Every row gives one point. Each copy is the shape, with its points in the same order, stretched, turned, moved and blurred by noise. Say if it was mirrored as well.
In the rows, zero is written as 128.

Shape:
[[183 152]
 [ 53 175]
 [ 87 112]
 [143 152]
 [119  81]
 [ 96 117]
 [145  71]]
Copy 1 (7 x 2):
[[192 148]
 [105  46]
 [ 84 117]
 [158 121]
 [ 91 165]
 [ 96 121]
 [103 190]]
Copy 1 is: mirrored
Copy 2 (7 x 2):
[[ 73 153]
 [204 152]
 [164  98]
 [118 144]
 [141  75]
 [160 104]
 [114  77]]
Copy 2 is: mirrored
Copy 3, 7 rows:
[[163  81]
 [153 227]
 [ 99 183]
 [157 125]
 [ 77 143]
 [110 173]
 [ 73 113]]
Copy 3 is: only turned
Copy 4:
[[138 209]
 [218  78]
 [137  91]
 [145 163]
 [ 94 114]
 [143 107]
 [ 82 133]]
Copy 4 is: mirrored

Shape, 7 rows:
[[154 106 171]
 [175 160 119]
 [ 77 229  96]
 [112 175  96]
 [144  74 133]
 [ 88 160  81]
 [126  88 167]]
Copy 1 (7 x 3):
[[148 115 187]
 [137 182 153]
 [ 51 173  78]
 [106 157 101]
 [183 101 152]
 [114 137  79]
 [149  89 171]]
Copy 1 is: only turned
Copy 2:
[[151  94 135]
 [190 141 164]
 [ 88 222 195]
 [114 192 156]
 [161 123  91]
 [110 214 124]
 [128 103 116]]
Copy 2 is: only turned

Shape (10 x 6):
[[140  82  81 124 107 199]
 [160 196 201 124 154 187]
 [ 83 126 127 117  77 123]
 [128 188 194 112 149 125]
 [207  81 106  80  80 165]
 [184 168  90 109 126 107]
 [ 96 177 121 134 142 120]
 [127 103  82  79 163  90]
 [179 144 134 183 158  84]
 [147  89  77  98  51  98]]
Copy 1:
[[148  54 100 147 150 149]
 [173 162 128  40 188 180]
 [ 69 125  99 136 116 149]
 [121 185 129  77 162 142]
 [162  24 113  74 157  98]
 [137 108 187 107 152 117]
 [ 88 169 139 143 144 149]
 [ 89 124 145 178 179  70]
 [192 169 173 126 129  98]
 [ 75  60 137 138  94  98]]
Copy 1 is: mirrored
Copy 2, 10 rows:
[[172 141 173 130 160 177]
 [128 218 113 197  73 138]
 [ 98 105 157 101 137 180]
 [107 179  93 142  87 121]
 [221 135 179 128  92 121]
 [146 141 152 126 117  58]
 [ 82 153 130 118 157 128]
 [154 111 122  63 176  86]
 [120  88 108 165 144  66]
 [159  73 197  75 122 108]]
Copy 2 is: mirrored
Copy 3, 10 rows:
[[213 144  92 132  53 126]
 [123 146 149  74 140 194]
 [139  99 144 131  41 114]
 [103 118 160  91 133 155]
 [203  81  43 135  84 154]
 [122 112  71 179 117 162]
 [102 144 147 139  85 129]
 [132 126  71 142 115  65]
 [155 105 151 190 162 160]
 [168  57  71 185  50 112]]
Copy 3 is: mirrored
Copy 4:
[[ 33 116 135  79 119 189]
 [208 145 153  37  91 201]
 [ 96  59 157 154  77 139]
 [201 112 158  94 100 146]
 [ 68  58  91  43 152 185]
 [126 110  64  63 119 106]
 [130 130 141 120  81 108]
 [ 55  97 135 106 159  71]
 [161 168  77 135 161 129]
 [ 55  33  89 135 115 129]]
Copy 4 is: only turned

Shape (12 x 8):
[[119 114 136 116 144 134 163 197]
 [ 83 109 144 111 157 140  85  93]
 [122 136  91 122 134 119 147  93]
 [130 146 132 126 134  94 110 159]
 [128 154 118 126 108 127 152 137]
 [125 105 120 111 129 104 145 130]
 [ 92  87 115  92 121 136  20 127]
 [129 102 151  88 135 135 156 107]
 [ 91 122 148 110 128 113 160  94]
 [110 122 138 100 117 120 152 160]
 [128  93 152 134 118 134 162 129]
 [ 91 111 138 125 133 115 155 150]]
Copy 1, 12 rows:
[[134 184 170 117  98  76 114 131]
 [ 89 112  97  74 171 103 148 108]
 [145 132 107 115 123 143 171  96]
 [101 150 132 144 124  87 131  76]
 [127 130 136 133  89 128 141 103]
 [152 139 130 118 126  91 147  92]
 [ 84 148  36  90 152  52 129  84]
 [155 110 139  88 137 123 112  98]
 [126  88 150  87 132 112 147 104]
 [134 138 151 109  97  93 119 103]
 [160 110 156 127 122  97 127 131]
 [121 133 162 113 116  77 145 121]]
Copy 1 is: only turned
Copy 2, 12 rows:
[[ 84 108  80  91 124 126 103 157]
 [121 121 166 145 142 164 145  75]
 [ 88 174 128 145 158 120 129 139]
 [106 145  72 109 114 114 120  98]
 [110 164 113 111 125  88 113 137]
 [ 95 135 103 122 162 116 143 133]
 [159  85 149 138 184 153  97  21]
 [127 131 140  96 149 142 165 136]
 [ 90 143 164 115 134 110 176 130]
 [ 96 125 116  87 134 100 128 131]
 [124 107 114 114 146 119 164 147]
 [ 78 111 117 116 129 109 137 138]]
Copy 2 is: mirrored
Copy 3:
[[135 151 162 112  58 134 116 140]
 [111  59 153 122 149 103 146 120]
 [139 113 108 156 126 132 163 105]
 [159 148 160 122 138 108 119 138]
 [146 145 113 128 108 121 126 108]
 [165 114 144 140  97 136 131 118]
 [150  47 144  60 164  84 144 163]
 [147  91 159 121  99 151 129  84]
 [145  95 146 166  99 108 130  78]
 [157 129 154 116  80 117 120 109]
 [142 107 141 146  75 145  96 116]
 [139 122 153 156  78 108 123 126]]
Copy 3 is: only turned
Copy 4, 12 rows:
[[ 88  97 121  79 150 165 127 166]
 [123 124 138 172 171 173  63  84]
 [130 130 129 188 164 116 148 127]
 [104 126 135 136 104 140 105 155]
 [106 140 112 129 142 111 150 130]
 [116 114 163 153 151 149 139 133]
 [ 97 110 139 164 116 249  92  84]
 [143 150 156 140 188 162 133 105]
 [108 140 164 171 192 118 103  93]
 [ 82 131 144 117 152 153 131 133]
 [136 100 160 111 171 136 135 102]
 [ 83 100 152 128 161 135 111 129]]
Copy 4 is: mirrored

Shape (17 x 11):
[[ 70  59 129 156 134 136 135 171 140 112  94]
 [176 176 125  85 195  85 118 142 111  90 107]
 [160  53 181  80 108 149  70  73 172  79 164]
 [113 162 178  86  99 137 141 192 193  77  92]
 [125 143 191 130 173 138 156 121 128 101 114]
 [153 161  69 160  99 156 127 131 109 134  87]
 [ 96 177  85 167 144 150 155 134 156  67 159]
 [179  86 172 126 137  66 115  90 146  82 136]
 [159  80 102 115 154 124 177 177 153  93 199]
 [ 86 156 140 161 105  77 163  77 143 176 140]
 [ 78  74 127  77 165 149 152 166 166 141 143]
 [ 77 124 149  89 108  98 153 147 150  77 151]
 [ 91 155 140 120 102 135  74  81  86 119 152]
 [163 120 177  94 173  82 109 151 138 162 194]
 [ 86 149  89 179  84 134 161  91 152 132 130]
 [143 168 174 107 181 105  75  95  97 163 147]
 [100  84 115 157 124 113  70 120 149 187  82]]
Copy 1, 17 rows:
[[115  84 153 120 162 118 135  59 128 169 137]
 [133 123  94 128 163 160 138 148 114  68  50]
 [160  30 134   7 120  56  46 185 130 165 116]
 [ 91  66 169  74 141 128 223 177 119 105 118]
 [100  94 163 130 137 161 115 166 135 152 104]
 [144 145 125 138  99 156 121  99 163  41 191]
 [ 64  85 100 172 183 153 122 148 156  61 185]
 [183  70  75  94 116 107 108 165 123 155  87]
 [134  45  81  85 185 170  97 139  69 131 145]
 [ 73 156  80 172  83 133 134 131 114 171 169]
 [ 63  85 133  60 184 148 111  97  88 189 111]
 [ 61  51 114 116 136 119 160 142  85 132 109]
 [ 89 119 151 148 103  66  73 140 112  96 146]
 [134 128 108  90 161 106 102 172  29 177  97]
 [ 77 122  92 161  98 138 126 116 163 107 214]
 [117 172 135 136 137  97  78 163  89 140  92]
 [144 173 123 106 130  68 117  58 143 167 145]]
Copy 1 is: mirrored
Copy 2 (17 x 11):
[[124  38 148 149  92 144 164 116 150 154 114]
 [142 137 110  79 155  89  89 128 161  77 153]
 [192 149 184  20  56 178 182  65 148 132 177]
 [127  97  97 115  61 147 183 150 241  88 112]
 [153 124 148 100 128 162  94  99 198 113 105]
 [154 138  89 179 108 146 115 115  81  84 130]
 [148 134 104 189 129 149 101  87 184 125 182]
 [234 121 179  72 130 132 146  99 161 126 154]
 [174  95 101  95 113 126 117 138 162 212 164]
 [155 183 174 188 186 157 158 122 176 134 100]
 [ 80  95 122  83 126 142 169 123 177 190 128]
 [127 126 154 129  84 107 160 124 221 154 136]
 [117 196 210 145 111 148 112  85 124  95 150]
 [143 166 171  38 162 147 116 174 164 148 147]
 [159 153 121 218 133 179 158  97 144 132 136]
 [125 196 192  66 177 156  93 124 133  80 139]
 [118 105 184 134 151 164 193 113  90 100 125]]
Copy 2 is: mirrored
Copy 3, 17 rows:
[[120 115 218  97 162 129  96 131  79 104 100]
 [135 193  95 116 121  64 185 108 117 168 142]
 [131 142 146  99 168 209 174 133 243 101 200]
 [ 77 166 152  66  77  93 111 151 156 190  89]
 [154 181 139  85  82 122 113  79 118 132 123]
 [137 118  68 113 147 132 104 153  70 129  81]
 [126 119 112  94 163  86  40 106  92 147 134]
 [133 155 128 128 125 128 174 118 193  71 175]
 [121  59 149  91 164  78 148 126 114 161 195]
 [ 96 138 122 184  85 155  71  89 110 111 105]
 [ 95  98 203  93 169 147 139 104  96 184 139]
 [ 69 148 164 107 123 120 107 139 122 160 166]
 [144 187 117 155 135 201  96 150 121 143 151]
 [152 124 160 163 107 126 183 119 166 188 165]
 [ 97 102  96 137 145 156  41 120  94 109  94]
 [178 189 122 167 100 153 160 106 139 178 137]
 [143 118 177 174 180 176 131 136 117 106  63]]
Copy 3 is: mirrored
Copy 4:
[[117  97 121 173 133 165 145 104 178 146 186]
 [199 173 145 102 165  91 141 161 118 108 147]
 [169 124 177  58  18 154 144 103  96 127 209]
 [138 100 194 109 127 113 122 207 190 126 191]
 [147 123 197 110 161 126 126 112 143 132 147]
 [141 141 127 191 108 158  99 169  93 137 129]
 [114 113 127 124 192 132  31 145 118 124 185]
 [193  93 153  87  74 103 136  96 101 119 157]
 [127  94  91  64 149 162 131 164 127 143 162]
 [ 88  98 165 143 106  64 101  82 109 185 133]
 [ 86 144 132  94 131 151 163 134 191 165 184]
 [ 96  93 155  98 130  89 129 137 144 119 203]
 [126 146 178 150  98 109 134  93  53 145 198]
 [165 126 151  67 124 102 191 131 106 201 167]
 [ 85  95 139 166 109 120  52 115 108 152 150]
 [179 176 186 114 125  91 170  94  80 182 159]
 [147 142 125 191  64 136 150  85 142 196 172]]
Copy 4 is: mirrored

Shape (18 x 12):
[[143 100 125 122 163 141 139 173 159 157 139 146]
 [ 92 133 106 173 114 131 117 141  92 130  99  90]
 [145 196 106 137 132 144  75 105 184 173 121  74]
 [152 110  96 147 119 104 149 135 108 100 156 120]
 [131 135 115 130 123 147 146 137 112  95 135  94]
 [142 150 141 184 134 144 118 131 197 168 125  90]
 [145 115 135 115 120 132 141 146 137 118 110 122]
 [119 132 119 115 190 133 158 140 112 111 108 113]
 [ 99 139 132 147 128 149  92 116 187 176 147 107]
 [ 95 139 108 136 102 125 134 140 134 106  85  66]
 [101 145  96 101  87 159 122 171 100  89  96  99]
 [126  95 151 144 103 166 144 119 127 113 151 113]
 [123 141 113 137  98 150 108 129  88 110  69 112]
 [146 196 149 153 114 122 134 121 176 205 163 103]
 [126  82 154 109 128 104 148 123 139 124 143 120]
 [144  95  91 120 130 140 184 131 111 154 131 121]
 [126 118 103 119 111 137 171 118 140  83 121 148]
 [125 143  88 137 123 142 119 149  91 123  69  42]]
Copy 1 (18 x 12):
[[113  98 131  75  53 109 150 100 135 186 114 102]
 [ 90 181 155 101 145 135 113 117  90 100 129 153]
 [163 135 122 139 122  72 116 146 110 232 147 219]
 [114 171 172 128 112 127 151  88 142  92 144 142]
 [109 182 153 145 121 150 157  94  90 132 137 139]
 [137 124 117 100  86 109 120 150 131 180  76 221]
 [126 167 133 113 104 135 150 117 132 150 123 118]
 [123 163 146 134 100 116 162 103  39 154 103  81]
 [146  70 104 123 101 100  83 139 117 184 132 205]
 [134 214 142 124 141 140 113  94  73 138 115 168]
 [ 96 210 163 116 143 161 128  78  96 161 176 104]
 [111 131 125 139 115 176 146 130 127 101 138 161]
 [105 209 162 118 154 155 128 152 106 126 162 109]
 [130  51  96 125 128  83 158 130 158 182  65 222]
 [141 124  98 142 104 120 142 109 130 110 116 139]
 [127 113 166  87 108 159 184  77 101 122 125 111]
 [151 154 182 139 111 176 117 115 105 125 129 100]
 [106 247 155 103 147 130 165  85  59 148 149 151]]
Copy 1 is: mirrored
Copy 2:
[[135 109 156 164 137 132 192 141 104 105 145 106]
 [127  88 121  79 162 147 125  80 139 140  95  87]
 [104 156 210 126 199 134 109 158  76 180  74  69]
 [ 79  90 140 147 101 186 121 116 157 147 123 147]
 [ 83 142 130 120 117 153 150 118 151 147  86 128]
 [ 98 111 184 102 182 125 150 154  65 124  66 116]
 [123 125 126 115 113 117 155 146 145 130 118 127]
 [124 136 140 158 123 106 180  98 111 156 120 108]
 [120 132 153 141 209 140 136 165  78 158 101 104]
 [119 100 101  62 137 116 139 130 127 176  73  91]
 [139 147 103  82 104 145 143 119 166 152  82  82]
 [ 86 137  99 130 134 148 146 145 175 121  87 155]
 [160 125 127  86 120 115 104  97 176 135  81  94]
 [ 58 162 170 128 167 153 130 177  46 100 111  97]
 [103 115  94 137 136 119 153 162 148 150 163 152]
 [ 79 105 118 180 104 132 152 128 164 115 116  89]
 [125 120 109 151  63 137 127 148 134 145  84 154]
 [101 110 144  69 152 110 140  90 169 167  72  43]]
Copy 2 is: mirrored
Copy 3 (18 x 12):
[[169 134 182 156 138 145 119 144 134 106 133 122]
 [101 136  53 144  70 138 116  98 154 140 100 116]
 [ 82  64 189 121  75 128 158 147 127  95 100 143]
 [147 104 115 185 112 106 105 117 140 123 141 145]
 [124 125  97 169 109 126 132 106 100 145 132 125]
 [101 115 184 136  98 103 133 138 119  71 105  90]
 [135 118 127 173 142 128 147 134 131 133 136 106]
 [118 141 127 156 114 181 131  95 115 152 177 127]
 [114 125 202 111 114 105 141 109 147 110  84 126]
 [109 129  79 160  73 131 181 100 139 165 124  92]
 [154 137  49 153  88 149 153 116 117 187  92 119]
 [120 153 121 179 156  88 123 100 100 121  98 109]
 [ 96 112  48 146 108 159 132 128 134 159  98 112]
 [113 108 174 121  94  72 150 159 105  48 121 153]
 [134 162 164 171 151  87 146 121 148 153 150 121]
 [142 135 102 192 119 138 139  76 128  92 132 146]
 [166  96  94 163 146 119 147  71 118 124 145 117]
 [ 87 120  68 189  57 166 152 113 131 154 110 108]]
Copy 3 is: mirrored
Copy 4, 18 rows:
[[177 137 158 170  97 175 142 168  97 133 109 154]
 [141 139 160  99 199 132 116 131 130  69 141 137]
 [142 205 172 225 153 126 107 104 195 146 119 202]
 [ 98 123 116  87 175 187 164 151 106 101 111 155]
 [144 110 115 109 167 167 135 137 141  96 123 175]
 [169 172 215 184 124 157 126  77 172 129 125 146]
 [161  99 140 114 120 132 121 135 115 111 121 154]
 [156  87 126 177 153 166 151 156 143 113  96 138]
 [148 216 177 189  97 138 119 122 153 106 131 136]
 [130 118 185 103 161 121  85 108 144  64 123 178]
 [166 108 120  77 164 125  62 176 125  75 120 213]
 [162 140 106  80 117 143 145 116 115  69 129 138]
 [166 117 106  83 181  94  91 132 126  99 125 156]
 [117 171 195 225 138 187  93  67 166 134 157 163]
 [116 108 136 116  97 133 166 119 102  98 141 108]
 [143 126 132 130 169 167 122 117  67  73  97 168]
 [136 117 108  78 106 149  99 150 114  98  82 152]
 [170 110 161 130 249 118 120 112 135  63 132 212]]
Copy 4 is: mirrored
